Rows are points. A path goes straight from each point to the next, and from the last back to the first. The post is the endless flat space through its rows: a point in 2 columns, a line in 3, a plane in 4, and so on, so that a path can go around it. Count how often the path circles the post. Going back the other way cancels.
(in the rows, 128 means zero)

Post, 2 rows:
[[162 111 128]
 [ 93 136  97]]
Path:
[[141 112  92]
 [228 101 122]
 [160  78  88]
 [ 81  85 127]
 [122 125 138]
 [154 152 123]
 [123 151  76]
 [ 95  99  67]
 [ 43 155  34]
 [132 139 100]
 [ 99 157 137]
 [ 66 161  82]
 [124 144  42]
 [ 89 115  68]
 [ 89 164  55]
 [129 148 109]
 [ 85 147 118]
 [143 114 145]
 [171 152 140]
 [ 98 173  56]
 [191  89 121]
 [115  87 121]
 [115  92 169]
 [149 127 141]
 [119 147  91]
 [144 115  99]
 [214  50 131]
 [ 89 108 145]
 [113  76  96]]
Times around: 2

Post (8 x 9):
[[109 143 112 131 133 100 129 133 104]
 [169 128 138 111  81 130 130 152 175]
 [145 141 180 161 137 124 119 125 173]
 [105  76 106 123 158  91 151 166  62]
 [129  95 112 145 118 108 161  80 108]
 [129 102 127 167  90 129 102  82 180]
 [ 69 125 127  60 143 116 135 152  53]
 [138 126 133 119 117 164 101 124 128]]
Path (29 x 9):
[[146  85 140 135 108  85 129 119 119]
 [165 129 181 112 116  73 123 101 162]
 [ 57 189 148 122 172 178  73  66 121]
 [158 112 111 186 174 105 205 142  96]
 [ 80 149 163 126 106 139 130  86 130]
 [156  86 123 154  87 145 125  99  87]
 [147 102 147 106  68  79 148 132 174]
 [111  93 124 127  83 107 109 118  93]
 [ 89 113 163 155 137 171 149  78 101]
 [ 81 164 186 132 171  93 155 167 165]
 [104 116 157 170 189 146 140 121 150]
 [132 170 199 204 182 127 136 142 153]
 [133 158 190 125 123 126 122 139 153]
 [137  77 136 149  97  91  87 107 127]
 [ 96 160 193 116  89 106  50 162 153]
 [130 201 103 115 105 117 129 183 125]
 [147 126  88 142  54  60 169 132 155]
 [107  87  97 147  93  66 107 100 107]
 [ 83 106 102 159 161 113  64 106  94]
 [ 87 192 160  68 140 139 104 143 126]
 [ 59 160 121  86 133 193 119  57  75]
 [156  77 106 176 104 128 143 173 116]
 [158 138 218 182 181 111 146  77  68]
 [149  57  97 142  74 106 135 155 101]
 [159 133  74 131  11  89 218 128 179]
 [ 59  98  99 182 133 108 143 110 169]
 [140 125 122 163 142 169 107 147 175]
 [101 198 216 124 157 133 106 193 180]
 [ 65 182 102 139  40 116 108   7 157]]
Times around: 2
